Each row is a point. The window is the flat piece filled in between its corners: a triangle in 3 columns, a solid with four corners in 4, and so on. A path goes straight from each point to the next, and from the last back to the first. After which points does the path pass through the window?

Window (4 x 4):
[[-3.7, -2.3, 0.2, -0.3],
[-2.7, 5.9, 3.4, -0.9],
[1.0, 6.4, 1.1, 0.1],
[-2.6, -5.9, 5.8, -2.8]]
Path:
(1): [-2.6, -1.8, 0.7, -4.4]
(2): [-3.9, -0.9, 2.8, -6.7]
(3): [-3.8, -2.9, 5.3, 0.2]
(4): [-2.3, 3.5, 1.2, 1.7]
(5): [-2.6, 4.6, 0.2, -1.6]
(6): [0.9, 6.0, 0.7, -1.3]
(7): [-0.6, 4.4, 3.4, 4.4]
(8): [-2.2, -0.4, 3.3, 1.3]
(9): [-0.5, -1.6, 0.6, -4.3]
(10): [-3.1, 2.6, 1.7, -5.7]
(11): [-2.9, 1.7, 2.4, 1.1]
(12): [-1.9, 5.1, 4.2, 4.1]
(13): [0.0, 5.3, 2.2, -2.2]
(14): [-1.9, 4.1, 2.6, -4.9]
(15): [-2.2, 3.9, 4.7, 0.1]
(16): [-3.8, -1.0, 2.9, 3.1]
Through the window after points: 6, 10, 16

Window (6 x 6):
[[1.8, 1.6, 0.0, 3.6, 0.9, 6.5],
[-1.6, 2.3, 1.4, -3.7, -1.9, -3.7],
[5.4, -3.0, 0.9, 2.0, 2.5, 2.1],
[-1.6, -0.6, 11.5, -1.7, 2.5, -6.4],
[1.2, -2.2, -3.6, -1.0, 8.3, 0.2],
[-0.7, 4.6, 0.1, 5.6, -2.2, -3.6]]
Path:
(1): [-4.9, -2.4, -0.7, 2.7, -2.2, 0.4]
(2): [-5.7, -2.3, 3.8, 1.0, -1.3, -1.9]
(3): [3.7, 2.4, 2.2, 0.7, 3.5, 1.1]
(4): [7.5, 3.3, -0.8, -0.4, 4.7, -2.1]
(5): [-0.2, -2.5, 2.3, 0.8, -0.3, 0.9]
(6): [-3.9, -3.2, 1.4, 0.2, 1.5, -3.2]
(7): [5.4, 2.8, 5.4, -0.5, 1.4, -4.3]
(8): [2.6, 3.3, 4.3, -0.5, 2.7, -3.3]
(9): [-1.6, -6.1, 1.8, -0.7, 0.9, -3.2]
(10): [-4.4, -2.7, -0.4, -0.4, 1.1, -2.0]
(11): [4.2, 6.1, 1.1, 1.1, 0.8, -2.5]
(12): [2.9, 1.8, 1.2, -0.1, 3.6, -3.7]
Through the window after points: 2, 4, 10

Window (9 x 9):
[[2.7, 0.9, -1.6, 1.0, 1.5, 8.8, 0.7, -8.4, -1.4],
[6.2, -1.0, -5.2, 5.1, 0.7, -0.4, -2.0, -6.0, -1.4],
[0.8, 4.3, -6.6, 0.5, -1.5, 4.8, 0.6, -7.6, -3.0],
[-1.3, 3.2, 4.1, -9.9, 4.0, 3.3, -0.5, 1.9, 1.7],
[-0.7, 1.0, -0.2, -0.9, -0.2, 4.0, 2.9, -0.5, 2.7],
[-3.9, -1.2, 4.0, -0.8, -0.1, -2.5, -6.1, 0.5, 0.0],
[-0.9, -5.9, 2.2, -0.4, -2.6, -6.6, 0.0, -1.4, -4.7],
[-3.4, -0.7, 2.1, -0.1, 5.5, -2.1, 0.0, 0.4, -1.7],
[-1.9, -6.0, 1.0, 0.7, 0.2, -3.6, -5.1, 5.2, -5.3]]
Path:
(1): [1.6, -1.3, -2.8, -2.1, 2.4, 5.5, -0.5, -7.0, 1.4]
(2): [0.4, -5.7, -2.9, -4.6, 0.5, 3.3, -1.4, -6.8, 1.5]
(3): [1.6, 5.5, 1.7, 5.3, 1.4, 2.1, 2.4, -2.9, -3.8]
(4): [2.2, 1.1, 2.8, 0.8, 0.0, 0.7, 3.3, 0.0, -2.3]
(5): [-0.7, -2.1, -2.6, -0.2, 1.2, 1.1, -1.1, -1.7, -1.2]
(6): [-1.9, -3.8, -2.2, -1.2, 0.6, 1.1, -0.8, -4.3, 1.1]
(7): [2.4, 6.0, 3.8, -2.6, 1.2, 1.5, 0.5, -2.0, -2.7]
(8): [1.1, 3.9, 0.2, 1.0, 0.2, 2.9, 1.5, -4.7, -2.6]
Through the window after points: none
